Every row gives one point. Each copy is the shape, with its points in the same order, turned, moved and blurred by noise. Some copies are also mirrored. Which?

Shape (6 x 3)
[[-0.30  0.16  0.06]
 [ 0.21  0.39  0.20]
 [ 0.28 -0.06  0.03]
 [-0.14 -0.16  0.34]
 [-0.46  0.38 -0.09]
 [ 0.25 -0.05 -0.59]]
Copy 1 (6 x 3)
[[-0.41  0.05 -0.14]
 [-0.25  0.41  0.26]
 [ 0.14  0.24  0.04]
 [-0.10 -0.22  0.09]
 [-0.66  0.17 -0.27]
 [ 0.22  0.55 -0.48]]
Copy 1 is: only turned
Copy 2 (6 x 3)
[[-0.24  0.01 -0.15]
 [-0.07  0.47  0.12]
 [ 0.27  0.05  0.15]
 [-0.23 -0.12  0.24]
 [-0.38  0.14 -0.50]
 [ 0.66 -0.11 -0.37]]
Copy 2 is: only turned

Shape (10 x 6)
[[-0.52  0.29  0.01  0.13 -0.10  0.08]
 [ 0.38 -0.42  0.16  0.21  0.28  0.08]
 [ 0.10  0.25 -0.48  0.17 -0.18  0.06]
 [ 0.39  0.50  0.06 -0.42 -0.07  0.17]
 [ 0.26  0.21  0.10 -0.29 -0.28  0.33]
 [ 0.14  0.09 -0.10 -0.09  0.10 -0.14]
 [ 0.41  0.12  0.16 -0.68 -0.13  0.32]
 [-0.22  0.15 -0.13  0.67 -0.52 -0.10]
 [ 0.15 -0.01 -0.16  0.10 -0.31 -0.30]
 [-0.45  0.17 -0.38  0.20 -0.55  0.06]]
Copy 1 (10 x 6)
[[-0.40  0.62  0.04  0.11 -0.16  0.00]
 [ 0.25 -0.02  0.23  0.02  0.54  0.15]
 [ 0.06  0.40 -0.37  0.02 -0.11  0.43]
 [ 0.40  0.59 -0.25 -0.47 -0.03 -0.25]
 [ 0.36  0.51  0.03 -0.40 -0.18 -0.01]
 [ 0.08  0.18 -0.22  0.01  0.12 -0.10]
 [ 0.44  0.28 -0.03 -0.78 -0.11 -0.34]
 [ 0.02  0.59  0.08  0.57 -0.35  0.44]
 [ 0.24  0.14 -0.18  0.25 -0.22  0.10]
 [-0.28  0.50 -0.04  0.12 -0.55  0.38]]
Copy 1 is: only turned
Copy 2 (10 x 6)
[[-0.28  0.33 -0.20  0.26 -0.04 -0.30]
 [ 0.48  0.12 -0.31 -0.33  0.29  0.35]
 [ 0.03 -0.12  0.00  0.50 -0.02  0.17]
 [-0.07  0.10  0.69 -0.02  0.08  0.20]
 [-0.07  0.08  0.37 -0.15 -0.21  0.20]
 [ 0.14 -0.04  0.09  0.06  0.32  0.02]
 [-0.17 -0.07  0.59 -0.46 -0.02  0.31]
 [ 0.33  0.17 -0.36  0.53 -0.38 -0.28]
 [ 0.34 -0.25 -0.01  0.17 -0.02 -0.16]
 [-0.21 -0.08 -0.23  0.47 -0.41 -0.26]]
Copy 2 is: mirrored
Copy 3 (10 x 6)
[[-0.62 -0.20  0.21 -0.06 -0.13 -0.01]
 [ 0.51 -0.32  0.03  0.05  0.26  0.06]
 [-0.27  0.35 -0.05  0.29  0.05  0.18]
 [ 0.22  0.56  0.30 -0.36 -0.20  0.11]
 [ 0.13  0.22  0.16 -0.23 -0.35  0.32]
 [ 0.06  0.14  0.00 -0.07  0.11 -0.13]
 [ 0.37  0.32  0.03 -0.60 -0.35  0.29]
 [-0.40 -0.12  0.12  0.72 -0.26 -0.05]
 [ 0.04  0.14 -0.18  0.31 -0.20 -0.18]
 [-0.63 -0.03 -0.15  0.37 -0.37  0.11]]
Copy 3 is: only turned
Copy 4 (10 x 6)
[[-0.28  0.62  0.07  0.21  0.25 -0.10]
 [-0.09 -0.59  0.08  0.06 -0.12  0.10]
 [-0.07  0.18 -0.51  0.26  0.07 -0.45]
 [ 0.21  0.19 -0.26 -0.56  0.08 -0.24]
 [ 0.38  0.25 -0.14 -0.25  0.03 -0.16]
 [-0.25 -0.06 -0.12 -0.17  0.16 -0.30]
 [ 0.58  0.07 -0.17 -0.49  0.23 -0.08]
 [-0.29  0.33 -0.09  0.64 -0.32 -0.50]
 [-0.14 -0.03 -0.05  0.13 -0.03 -0.66]
 [ 0.00  0.57 -0.20  0.56  0.13 -0.43]]
Copy 4 is: mirrored

Shape (12 x 9)
[[-0.32 -0.29 -0.33  0.36 -0.07  0.15 -0.38  0.34  0.17]
 [ 0.20 -0.51 -0.39 -0.35  0.09  0.22  0.10 -0.06 -0.42]
 [ 0.11  0.00  0.53  0.08 -0.60  0.33 -0.47  0.04  0.08]
 [-0.10 -0.23  0.26 -0.21 -0.47  0.27 -0.26 -0.57 -0.03]
 [-0.12 -0.52 -0.26 -0.27  0.10 -0.11 -0.19  0.37 -0.17]
 [-0.30 -0.11 -0.40  0.15  0.02 -0.17  0.02  0.35 -0.41]
 [-0.06 -0.07  0.02 -0.36 -0.20  0.60 -0.21 -0.10 -0.14]
 [-0.09  0.04  0.25 -0.28  0.13  0.27 -0.11 -0.34 -0.08]
 [ 0.46  0.35  0.08  0.26 -0.40 -0.41  0.00  0.34  0.58]
 [ 0.32 -0.06  0.29  0.49 -0.33  0.18 -0.35  0.15  0.25]
 [ 0.03  0.23  0.16 -0.07 -0.44  0.40 -0.69 -0.35  0.04]
 [-0.19 -0.23 -0.29 -0.02 -0.13  0.16  0.11  0.32  0.01]]
Copy 1 (12 x 9)
[[-0.12 -0.40 -0.18 -0.04 -0.20  0.33 -0.23  0.16  0.07]
 [ 0.00 -0.27  0.03 -0.56  0.09 -0.30  0.07 -0.15 -0.67]
 [-0.09 -0.56  0.83  0.38  0.05  0.38 -0.11 -0.23 -0.13]
 [ 0.07 -0.56  0.66 -0.23  0.21  0.09  0.10 -0.61  0.00]
 [-0.26 -0.49 -0.06 -0.27 -0.04 -0.29  0.10  0.27 -0.27]
 [-0.29 -0.21 -0.40  0.08 -0.29 -0.20  0.07 -0.08 -0.26]
 [-0.02 -0.29  0.51 -0.31 -0.03  0.29  0.29 -0.23 -0.37]
 [-0.10 -0.08  0.45 -0.16  0.36  0.07  0.38 -0.31 -0.14]
 [ 0.36  0.02  0.47  0.78 -0.10 -0.26 -0.37  0.26  0.14]
 [-0.01 -0.29  0.47  0.45  0.17  0.32 -0.50 -0.02 -0.10]
 [-0.18 -0.15  0.88 -0.08 -0.11  0.38 -0.08 -0.45  0.08]
 [ 0.17 -0.36 -0.12 -0.03 -0.16  0.03  0.13  0.06 -0.26]]
Copy 1 is: only turned
Copy 2 (12 x 9)
[[-0.25  0.36 -0.10  0.55  0.10 -0.01 -0.16  0.19  0.17]
 [-0.23 -0.25 -0.40  0.07 -0.32  0.13  0.29  0.51 -0.42]
 [ 0.27  0.52  0.17 -0.08 -0.37 -0.06 -0.51 -0.21 -0.33]
 [-0.13  0.02 -0.22 -0.30 -0.52  0.15 -0.38 -0.36 -0.30]
 [-0.34 -0.07 -0.14  0.10  0.12 -0.21  0.04  0.59 -0.18]
 [-0.38  0.28 -0.19  0.24  0.16 -0.17  0.51  0.23 -0.07]
 [-0.11  0.25 -0.11 -0.19 -0.40  0.44 -0.15  0.18 -0.32]
 [-0.08 -0.09  0.08 -0.28 -0.15  0.42  0.00 -0.16 -0.29]
 [ 0.86  0.26  0.03  0.02  0.05 -0.41  0.11 -0.10  0.41]
 [ 0.47  0.30  0.15  0.40 -0.21 -0.14 -0.30 -0.21 -0.11]
 [ 0.19  0.47 -0.27 -0.19 -0.15  0.35 -0.49 -0.36 -0.34]
 [-0.22  0.20 -0.10  0.16 -0.22  0.00  0.18  0.37  0.16]]
Copy 2 is: only turned

Shape (15 x 11)
[[ 0.11 -0.08  0.27 -0.18 -0.21 -0.03 -0.18 -0.04 -0.40  0.16  0.39]
 [-0.38  0.13  0.46 -0.67  0.49  0.21  0.22  0.32  0.24 -0.39 -0.68]
 [ 0.34  0.21  0.26 -0.10 -0.36 -0.31  0.11  0.19 -0.18  0.00  0.06]
 [-0.05 -0.04  0.08 -0.02 -0.05 -0.10  0.05 -0.07 -0.71  0.29 -0.18]
 [ 0.20  0.22 -0.18  0.27  0.13 -0.12 -0.27  0.08 -0.16  0.51 -0.01]
 [ 0.08 -0.55 -0.02 -0.30  0.23 -0.16 -0.08  0.00  0.27  0.15 -0.23]
 [-0.02  0.01 -0.19  0.23 -0.14 -0.04  0.23 -0.23 -0.15 -0.04  0.24]
 [ 0.33 -0.06  0.25  0.20 -0.09 -0.34  0.35 -0.17 -0.24  0.44  0.09]
 [ 0.46  0.01  0.27  0.28 -0.20  0.15 -0.15 -0.27 -0.32  0.11 -0.08]
 [ 0.26  0.03 -0.09  0.11  0.38 -0.14 -0.14  0.13 -0.40  0.10  0.23]
 [-0.70 -0.23  0.08 -0.42  0.18  0.09 -0.16  0.52  0.57  0.02 -0.65]
 [ 0.37 -0.05 -0.04  0.10 -0.26 -0.17 -0.07 -0.13 -0.32 -0.06 -0.08]
 [-0.04  0.06 -0.16 -0.69  0.05  0.11  0.04 -0.09  0.29  0.24 -0.32]
 [-0.01  0.14  0.48  0.01  0.09  0.22  0.06 -0.02 -0.10  0.15  0.11]
 [-0.21 -0.32  0.03 -0.66  0.17  0.55  0.34  0.70  0.39  0.00 -0.59]]
Copy 1 (15 x 11)
[[ 0.06  0.18  0.26  0.38 -0.07 -0.17 -0.14  0.17 -0.39  0.57 -0.21]
 [-0.24 -0.43  0.33 -0.20  0.48  0.02 -0.47 -0.88  0.03 -0.14  0.29]
 [ 0.08  0.22  0.33 -0.08  0.03 -0.46  0.05  0.02 -0.17  0.28 -0.46]
 [-0.58 -0.05  0.16  0.08 -0.17 -0.10  0.09  0.03 -0.35  0.57 -0.23]
 [-0.29  0.35  0.17 -0.22 -0.17 -0.01 -0.01  0.46  0.11  0.62  0.01]
 [ 0.10 -0.37  0.44 -0.23 -0.31 -0.12 -0.19  0.02 -0.13  0.30  0.44]
 [ 0.02  0.12 -0.22  0.06 -0.18 -0.09  0.27  0.27 -0.33  0.16 -0.05]
 [ 0.00  0.03  0.21 -0.23 -0.02 -0.36  0.44  0.24 -0.37  0.70 -0.14]
 [-0.04  0.40  0.42 -0.07 -0.20  0.23  0.24  0.09 -0.47  0.49 -0.27]
 [-0.31  0.48  0.14 -0.01 -0.12 -0.30 -0.07  0.20 -0.26  0.44  0.27]
 [-0.19 -0.70  0.50 -0.03  0.12  0.16 -0.44 -0.24  0.57 -0.18  0.40]
 [-0.09  0.26  0.27 -0.11 -0.42 -0.15  0.10  0.11 -0.36  0.23 -0.28]
 [ 0.11 -0.45  0.04 -0.39 -0.03  0.10 -0.60 -0.07 -0.02  0.29 -0.01]
 [-0.01  0.12  0.23  0.11  0.35  0.11  0.08 -0.07 -0.22  0.47  0.01]
 [-0.26 -0.71  0.58 -0.32  0.50  0.09 -0.59 -0.05 -0.10 -0.36  0.28]]
Copy 1 is: mirrored
Copy 2 (15 x 11)
[[-0.47  0.16  0.38 -0.03 -0.08  0.17  0.04  0.45 -0.39 -0.16  0.11]
 [ 0.62 -0.54  0.08  0.02  0.28  0.33  0.38  0.85  0.09  0.04 -0.66]
 [ 0.03  0.28  0.32  0.10  0.23 -0.05 -0.02  0.18 -0.30 -0.42  0.00]
 [-0.26 -0.08  0.13 -0.21  0.06  0.29 -0.31  0.43 -0.77 -0.04 -0.16]
 [-0.25  0.06  0.26 -0.14  0.03 -0.21 -0.63  0.19 -0.26  0.21 -0.04]
 [ 0.05 -0.31 -0.30 -0.22  0.05 -0.08  0.00  0.73 -0.01  0.06  0.24]
 [-0.18 -0.22  0.12  0.03 -0.27  0.16 -0.01 -0.21 -0.40  0.04  0.12]
 [-0.24  0.09  0.03 -0.03  0.17 -0.42 -0.07  0.17 -0.74 -0.07  0.13]
 [-0.53  0.16 -0.02  0.17  0.44  0.10 -0.22  0.02 -0.48  0.05  0.02]
 [ 0.00  0.03  0.52 -0.15  0.02  0.16 -0.28  0.40 -0.40  0.37  0.24]
 [ 0.46 -0.62 -0.23 -0.11 -0.22  0.15 -0.10  0.95  0.40 -0.17 -0.56]
 [-0.15  0.10 -0.07 -0.15  0.23  0.20 -0.31 -0.01 -0.38 -0.19  0.21]
 [ 0.04 -0.07 -0.18 -0.55  0.06  0.01  0.22  0.47  0.16  0.00 -0.41]
 [-0.30 -0.05  0.26  0.30  0.10  0.00  0.08  0.41 -0.29  0.16 -0.26]
 [ 0.69 -0.07 -0.51  0.08 -0.27  0.34  0.26  1.01  0.18 -0.02 -0.57]]
Copy 2 is: mirrored

Shape (17 x 12)
[[ 0.05  0.27  0.07  0.17 -0.06 -0.06  0.15 -0.19  0.25 -0.15  0.24 -0.16]
 [ 0.32 -0.36  0.42 -0.07 -0.04  0.33  0.42  0.00  0.00  0.17 -0.19  0.00]
 [-0.10  0.36  0.17  0.20  0.19  0.23  0.64 -0.19  0.16  0.25 -0.15 -0.29]
 [-0.22 -0.04  0.14 -0.03 -0.11  0.11  0.03  0.34 -0.04 -0.24  0.84  0.54]
 [ 0.33  0.02 -0.30  0.15  0.16 -0.01 -0.11 -0.11  0.33  0.13  0.09 -0.25]
 [ 0.11  0.22 -0.06 -0.42  0.37  0.35 -0.06 -0.07 -0.24 -0.12 -0.02  0.07]
 [ 0.17  0.37 -0.43 -0.09 -0.15  0.19 -0.06 -0.08 -0.06 -0.41 -0.14 -0.33]
 [ 0.25 -0.06  0.37 -0.41 -0.11  0.15 -0.24 -0.19 -0.07  0.29  0.03 -0.34]
 [ 0.15 -0.12  0.22 -0.42 -0.10  0.24 -0.43  0.08 -0.15  0.12  0.19 -0.22]
 [-0.03 -0.16 -0.13  0.13 -0.07  0.36 -0.08 -0.16  0.35 -0.19 -0.06 -0.42]
 [-0.76 -1.00  0.18 -0.07  0.05 -0.82  0.10 -0.24  0.23  0.18  0.09 -0.37]
 [-0.73  0.26  0.42  0.14 -0.09  0.29 -0.12  0.31  0.20  0.24 -0.13 -0.24]
 [ 0.25 -0.13  0.39  0.04  0.03 -0.54 -0.41  0.29 -0.35  0.17  0.48 -0.43]
 [ 0.10  0.35  0.13  0.13 -0.10 -0.12 -0.22 -0.23 -0.18  0.28 -0.08 -0.26]
 [-0.83  0.28  0.42  0.21  0.03  0.32 -0.31  0.02  0.37 -0.52 -0.08 -0.14]
 [-0.09  0.33  0.34 -0.14 -0.09 -0.42 -0.43  0.44  0.31  0.19  0.20 -0.16]
 [ 0.16 -0.02  0.28  0.10 -0.03  0.02 -0.07  0.38 -0.66  0.23 -0.10  0.82]]
Copy 1 (17 x 12)
[[-0.08  0.18  0.00  0.05 -0.07 -0.01  0.18 -0.15  0.03 -0.19  0.33  0.01]
 [-0.06 -0.12  0.63 -0.06 -0.17  0.03 -0.01 -0.02  0.09  0.33 -0.17  0.47]
 [-0.28  0.46  0.05  0.13  0.03  0.11  0.21 -0.40 -0.01  0.04 -0.27  0.32]
 [ 0.42 -0.47  0.02  0.16  0.45  0.06  0.27  0.32  0.12 -0.30  0.59  0.47]
 [-0.02  0.12  0.16  0.25 -0.03  0.09 -0.20 -0.17  0.36  0.03  0.16 -0.33]
 [ 0.21  0.01  0.20 -0.08  0.22  0.39 -0.33  0.25 -0.13 -0.24 -0.24  0.06]
 [-0.02  0.09  0.04  0.04 -0.11 -0.01  0.04  0.28 -0.06 -0.40 -0.23 -0.50]
 [-0.38  0.00  0.56  0.01 -0.02  0.18 -0.42  0.22 -0.24  0.13  0.22  0.05]
 [-0.14 -0.17  0.53  0.08  0.20  0.09 -0.43  0.47 -0.15 -0.02  0.27  0.00]
 [-0.22  0.04  0.40 -0.02  0.12 -0.35 -0.07 -0.12  0.23 -0.25 -0.03 -0.24]
 [-0.38 -0.48 -0.16 -0.47  0.59 -0.53 -0.12 -0.44 -0.05  0.98  0.53 -0.10]
 [-0.64  0.16 -0.11  0.20  0.48 -0.39 -0.18  0.17  0.06 -0.21  0.03  0.60]
 [ 0.14  0.07  0.07  0.35  0.02 -0.15 -0.38  0.45 -0.31  0.53  0.79 -0.03]
 [-0.31  0.12 -0.09  0.32 -0.23  0.05 -0.37  0.01 -0.29 -0.03  0.15 -0.01]
 [-0.30  0.20 -0.19 -0.35  0.49 -0.67 -0.20  0.06  0.07 -0.68  0.17  0.41]
 [-0.37  0.16 -0.24  0.15  0.12  0.02 -0.30  0.51  0.21  0.10  0.67  0.15]
 [ 0.39 -0.59 -0.16  0.37 -0.23  0.22 -0.39  0.42 -0.05  0.13 -0.07  0.80]]
Copy 1 is: only turned
Copy 2 (17 x 12)
[[ 0.04  0.24  0.07 -0.37 -0.02 -0.25  0.07  0.03 -0.23  0.00  0.38  0.06]
 [-0.05  0.02  0.04 -0.14  0.65  0.50  0.33 -0.01 -0.11  0.24  0.32 -0.02]
 [-0.16  0.32  0.05 -0.11  0.33 -0.09  0.68 -0.15 -0.48  0.03  0.21  0.36]
 [-0.61 -0.27 -0.25 -0.45  0.09 -0.06 -0.61  0.18 -0.23  0.27  0.55  0.08]
 [ 0.30  0.13  0.17  0.15  0.02 -0.16  0.06  0.18  0.11 -0.13  0.34  0.29]
 [ 0.15  0.01 -0.40 -0.06  0.59 -0.24 -0.19 -0.14 -0.07  0.18 -0.01  0.32]
 [ 0.38 -0.02 -0.24 -0.23  0.07 -0.31  0.03 -0.26  0.01 -0.34 -0.04  0.18]
 [ 0.36  0.02 -0.22 -0.08  0.40 -0.17  0.33  0.08  0.35  0.53  0.19 -0.17]
 [ 0.14 -0.20 -0.37 -0.02  0.27 -0.12 -0.06  0.24  0.31  0.43  0.14 -0.19]
 [ 0.16  0.04 -0.10  0.16  0.15 -0.02  0.13 -0.06 -0.05 -0.35  0.33 -0.20]
 [-0.33 -0.45  0.92  0.49  0.23 -0.46  0.15 -0.12 -0.26  0.53  0.46 -0.73]
 [-0.60  0.06 -0.31  0.02  0.25 -0.33  0.52  0.36 -0.24 -0.03 -0.04 -0.26]
 [ 0.28 -0.25  0.12 -0.12 -0.21 -0.10 -0.07  0.65 -0.12  0.82  0.08 -0.20]
 [ 0.10  0.34  0.05 -0.10 -0.07 -0.25  0.33  0.13  0.07  0.42 -0.10  0.07]
 [-0.48  0.33 -0.39 -0.10  0.32 -0.57 -0.02  0.13 -0.48 -0.35  0.03 -0.64]
 [-0.14 -0.05  0.09 -0.32  0.09 -0.58  0.13  0.83  0.06  0.23  0.15 -0.10]
 [-0.55  0.05  0.01 -0.34  0.40  0.46 -0.39  0.25  0.10  0.60 -0.38  0.31]]
Copy 2 is: only turned
Copy 3 (17 x 12)
[[ 0.34 -0.05 -0.01  0.18 -0.08  0.16 -0.01 -0.22  0.13  0.19  0.31 -0.06]
 [ 0.05 -0.07  0.55 -0.42 -0.21  0.36  0.15  0.14  0.20 -0.14 -0.11  0.00]
 [-0.14 -0.05  0.25 -0.13 -0.02  0.55  0.39 -0.12 -0.14  0.11  0.54  0.07]
 [ 0.28  0.68 -0.10  0.49 -0.10  0.30 -0.36 -0.07  0.15 -0.12 -0.42 -0.13]
 [ 0.22 -0.36 -0.28 -0.09  0.02  0.20  0.05  0.21  0.30  0.31  0.18 -0.04]
 [-0.02  0.13 -0.27 -0.28  0.10  0.16  0.26  0.02 -0.19  0.00 -0.29 -0.49]
 [ 0.37 -0.43 -0.43  0.08 -0.08 -0.03  0.36 -0.03 -0.18 -0.20  0.15 -0.18]
 [-0.11 -0.20  0.11 -0.43 -0.48  0.05 -0.13  0.21  0.00  0.21 -0.05 -0.52]
 [-0.08 -0.10 -0.14 -0.17 -0.45  0.10 -0.19  0.24  0.05  0.01 -0.28 -0.61]
 [ 0.05 -0.46 -0.27 -0.08 -0.18  0.35  0.04 -0.20  0.41 -0.18  0.16 -0.08]
 [-0.80 -0.09  0.25  0.06 -0.16 -0.63 -0.42 -0.30  0.85  0.19  0.05  0.42]
 [-0.50 -0.11  0.09  0.16 -0.08  0.55 -0.52 -0.12 -0.14 -0.38  0.36 -0.27]
 [ 0.00 -0.04  0.29  0.46 -0.32 -0.29 -0.25  0.54  0.33  0.39  0.01 -0.59]
 [ 0.04 -0.44  0.12  0.09 -0.10  0.02 -0.16  0.08 -0.24  0.35  0.18 -0.33]
 [-0.20 -0.13 -0.14  0.24  0.22  0.35 -0.48 -0.69  0.11 -0.59  0.38 -0.52]
 [-0.03  0.07 -0.10  0.20 -0.04 -0.05 -0.68  0.43  0.03  0.06  0.46 -0.41]
 [ 0.16  0.11  0.52  0.12  0.31  0.24 -0.28  0.43 -0.41 -0.07 -0.75 -0.14]]
Copy 3 is: mirrored
